Each row of a before or after table is a point. The points were changed in one or more steps. Then noise was added and the rows were shuffled. The steps act on columns, c1 being the first. Write out the steps. A step turns or swaps two columns, mirrors them in a line or flattens them onto one, adds a multiple of one to another, or multiplies or shifts one. Angles are multiples of 10 degrees, from the lower column toward the higher: turns from -170 to 170, lines from 10 to 170 but not 90. Use the fewest steps. Two steps may share a column if one is a turn and the other turns, adds or multiplies; they go together, in the order done. Otherwise the lowest column goes first.

Before (12 x 3)
[[ 0.18  0.05 -0.24]
 [ 0.29 -0.34 -0.65]
 [ 0.40  0.00 -0.19]
 [-0.34 -0.09  0.38]
 [ 0.24  0.12 -0.59]
 [-0.30 -0.29  0.18]
 [-0.24 -0.22  0.29]
 [ 0.03  0.06 -0.43]
 [-0.37 -0.18  0.02]
 [ 0.01 -0.09  0.37]
 [-0.11  0.21 -0.05]
 [ 0.16  0.29  0.26]]
After (12 x 3)
[[-0.47 -0.32  0.04]
 [-0.60 -0.31 -0.11]
 [-0.67 -0.35  0.17]
 [ 0.34  0.21 -0.13]
 [ 0.81  0.16 -0.10]
 [ 0.60  0.27 -0.65]
 [-0.21  0.18  0.12]
 [ 0.07  0.37 -0.23]
 [ 0.49  0.55 -0.28]
 [ 0.31 -0.01  0.38]
 [ 0.01 -0.33  0.18]
 [-0.73 -0.13 -0.15]]
Steps: multiply c1 by 2; turn c2 and c3 by 50 degrees

Before (14 x 6)
[[ 0.00 -0.39 -0.53 -0.27 -0.49 -0.03]
 [ 0.17 -0.05  0.03 -0.13 -0.31 -0.09]
 [ 0.27 -0.15  0.06 -0.51  0.52  0.73]
 [-0.08 -0.22  0.04 -0.29 -0.35 -0.11]
 [ 0.15 -0.02  0.11 -0.04 -0.41  0.06]
 [ 0.08 -0.18  0.10  0.26  0.25  0.54]
 [-0.03 -0.32 -0.07  0.05  0.54 -0.16]
 [ 0.33 -0.19  0.19  0.24 -0.15  0.27]
 [-0.02  0.20  0.16 -0.01 -0.46 -0.13]
 [ 0.02 -0.34  0.18 -0.12 -0.15  0.07]
 [ 0.58 -0.18 -0.62 -0.93 -0.44 -0.13]
 [ 0.28 -0.23 -0.87 -0.02 -0.28 -0.07]
 [ 0.10 -0.29  0.17  0.17 -0.39 -0.16]
 [ 0.70 -0.41 -0.76  0.26  0.00 -0.16]]
After (14 x 6)
[[ 0.13  0.20 -0.01  0.13 -0.41  0.05]
 [ 0.03 -0.31  0.05  0.20 -0.15  0.07]
 [-0.03  0.17 -0.05  0.15 -0.48 -0.14]
 [ 0.09 -0.14 -0.21  0.11 -0.40 -0.18]
 [ 0.07 -0.07 -0.26 -0.01  0.24  0.52]
 [ 0.29  0.19  0.33 -0.81 -0.30 -0.08]
 [ 0.16  0.20  0.13  0.07 -0.30 -0.07]
 [-0.02 -0.35 -0.02 -0.08  0.55 -0.17]
 [ 0.58  0.69  1.09 -0.26 -0.43 -0.11]
 [ 0.26  0.26  0.45  0.22  0.52  0.73]
 [ 0.31  0.32 -0.31  0.10 -0.15  0.28]
 [ 0.71  0.62  0.01 -0.81 -0.01 -0.15]
 [-0.08 -0.34  0.24  0.15 -0.34 -0.11]
 [ 0.00 -0.40  0.45 -0.41 -0.50 -0.02]]
Steps: add 1.5 times c1 to c2; turn c3 and c4 by 110 degrees

Before (11 x 8)
[[ 0.25  0.13  0.20  0.35  0.37  0.33 -0.42 -0.01]
 [ 0.39 -0.38 -0.06  0.13  0.26 -0.61  0.15  0.34]
 [ 0.15 -0.49  0.35  0.27 -0.06 -0.76 -0.73  0.13]
 [ 0.35  0.26  0.10  0.29 -0.35  0.33 -0.78  0.06]
 [-0.21  0.08  0.01 -0.18  0.08 -0.51  0.10  0.18]
 [-0.25  0.72  0.27 -0.22 -0.09 -0.09  0.18 -0.01]
 [ 0.53  0.01  0.62  0.30 -0.06 -0.04 -0.26  0.65]
 [ 0.34  0.23  0.22 -0.27 -0.24 -0.10  0.25 -0.06]
 [ 0.00 -0.01  0.40  0.04 -0.17  0.58 -0.46  0.32]
 [ 0.20 -0.24  0.31 -0.54 -0.02  0.10 -0.80  0.27]
 [-0.08  0.22 -0.03  0.07  0.14 -0.26 -0.53  0.14]]
After (11 x 8)
[[-0.23  0.74  0.24 -0.20 -0.11  0.02  0.19 -0.08]
 [ 0.01 -0.03  0.47  0.06 -0.17  0.30 -0.46  0.61]
 [ 0.37  0.30  0.21 -0.26 -0.24 -0.04  0.20 -0.09]
 [ 0.27  0.13  0.21  0.34  0.36 -0.06 -0.42  0.35]
 [ 0.34  0.26  0.11  0.29 -0.36  0.05 -0.81  0.30]
 [ 0.55  0.04  0.63  0.31 -0.06  0.67 -0.26 -0.05]
 [ 0.16 -0.47  0.32  0.26 -0.09  0.14 -0.69 -0.74]
 [-0.23  0.06  0.03 -0.17  0.07  0.23  0.06 -0.48]
 [ 0.36 -0.37 -0.07  0.17  0.28  0.30  0.16 -0.59]
 [ 0.21 -0.24  0.25 -0.55 -0.04  0.30 -0.80  0.10]
 [-0.08  0.22 -0.04  0.07  0.13  0.12 -0.54 -0.25]]
Steps: swap c6 and c8

Before (11 x 11)
[[ 0.45  0.14 -0.22  0.09 -0.54  0.08  0.30 -0.20  0.31 -0.10 -0.57]
 [-0.10  0.40  0.08  0.25 -0.20 -0.10  0.19 -0.16 -0.01  0.88  0.13]
 [-0.04 -0.03  0.41 -0.03  0.28  0.24  0.29 -0.07 -0.09 -0.16 -0.08]
 [ 0.30 -0.15 -0.26  0.30 -0.03 -0.02  0.00 -0.36  0.57  0.00 -0.10]
 [ 0.25 -0.09 -0.24  0.43 -0.68 -0.33  0.02 -0.25  0.01 -0.06 -0.14]
 [-0.26  0.08  0.56  0.32 -0.17  0.08  0.17  0.96  0.42  0.46  0.13]
 [-0.18  0.15  0.26 -0.33 -0.49 -0.08 -0.15 -0.20  0.40  0.55 -0.07]
 [-0.21  0.18 -0.06 -0.18 -0.23 -0.01 -0.25  0.39 -0.04  0.58 -0.34]
 [ 0.22 -0.34 -0.29  0.03 -0.16  0.62  0.14 -0.38 -0.04 -0.39  0.78]
 [-0.39  0.19 -0.03  0.26 -0.45  0.30 -0.14 -0.19 -0.05  0.36 -0.19]
 [-0.07  0.99  0.24 -0.08  0.12 -0.24 -0.39 -0.07  0.42  0.44 -0.22]]
After (11 x 11)
[[ 0.29 -0.19 -0.20  0.33 -0.01  0.07  0.00 -0.08  0.53  0.02 -0.37]
 [ 0.44  0.15 -0.21  0.08 -0.52  0.03  0.77 -0.55  0.34 -0.10 -0.20]
 [-0.40  0.21 -0.11  0.25 -0.45  0.05 -0.37 -0.20 -0.08  0.36 -0.21]
 [-0.10  0.41  0.14  0.31 -0.22 -0.05  0.47  0.16 -0.03  0.88 -0.13]
 [-0.19  0.17  0.23 -0.34 -0.48 -0.10 -0.38 -0.05  0.41  0.53 -0.23]
 [-0.28  0.06  0.46  0.34 -0.15 -0.16  0.43  0.17  0.43  0.46  0.96]
 [ 0.25 -0.12 -0.11  0.45 -0.69  0.02  0.02 -0.09  0.02 -0.08 -0.29]
 [-0.08  0.99  0.29 -0.07  0.12 -0.11 -0.97 -0.22  0.43  0.42 -0.06]
 [ 0.21 -0.33 -0.49  0.06 -0.16  0.16  0.37  0.77 -0.05 -0.37 -0.40]
 [-0.04 -0.03  0.28 -0.01  0.27 -0.09  0.71 -0.05 -0.14 -0.16 -0.04]
 [-0.21  0.24 -0.08 -0.15 -0.20  0.03 -0.61 -0.36 -0.06  0.57  0.42]]
Steps: flatten c3 and c6 onto the line at 160 degrees; multiply c7 by 2.5; swap c8 and c11

Before (8 x 12)
[[ 0.01 -0.75  0.29 -0.01 -0.56 -0.37 -0.02  0.08 -0.27 -0.09  0.22  0.45]
 [ 0.62 -0.30 -0.45  0.63 -0.43 -0.15  0.20  0.04 -0.41 -0.17 -0.30 -0.14]
 [ 0.12 -0.31  0.36  0.24 -0.26  0.19 -0.05  0.32  0.01 -0.14 -0.32  0.00]
 [-0.60  0.43  0.20  0.12 -0.11 -0.32 -0.33  0.39  0.45 -0.45 -0.63  0.13]
 [ 0.48 -0.69 -0.50 -0.29 -0.30 -0.38  0.22 -0.39  0.32  0.18 -0.13 -0.07]
 [-0.36  0.05  0.53  0.24 -0.09  0.15  0.04  0.36 -0.18  0.77 -0.15  0.14]
 [-0.57 -0.22  0.19 -0.13 -0.04 -0.33 -0.46  0.26  0.19 -0.22  0.38  0.11]
 [ 0.59  0.33 -0.12  0.25 -0.03 -0.35 -0.77 -0.11 -0.12  0.27  0.50  0.35]]
After (8 x 12)
[[ 0.60 -0.83  0.00  0.26 -0.03 -0.75  0.08 -0.03 -0.37  0.24  0.50 -0.04]
 [-0.57 -0.50 -0.12  0.11 -0.12 -0.75 -0.23  0.12 -0.03 -0.44 -0.64  0.45]
 [-0.37  0.04  0.05  0.25 -0.10 -0.25 -0.08 -0.06 -0.17  0.77 -0.15 -0.16]
 [ 0.65  0.31 -0.21  0.63 -0.41 -0.55  0.15  0.24  0.06 -0.21 -0.32 -0.42]
 [ 0.49  0.55  0.00 -0.27 -0.31 -0.79  0.50  0.03  0.12  0.18 -0.13  0.33]
 [ 0.12  0.11 -0.01  0.20 -0.24 -0.19  0.30  0.02  0.03 -0.15 -0.31  0.00]
 [-0.57 -0.29 -0.06 -0.14 -0.03 -0.73  0.43  0.07 -0.06 -0.24  0.37  0.24]
 [-0.01  0.32  0.06  0.00 -0.56 -0.78  0.65 -0.09 -0.52 -0.07  0.22 -0.21]]
Steps: turn c2 and c7 by -120 degrees; flatten c3 and c8 onto the line at 130 degrees; shift c6 by -0.40; turn c9 and c12 by 80 degrees
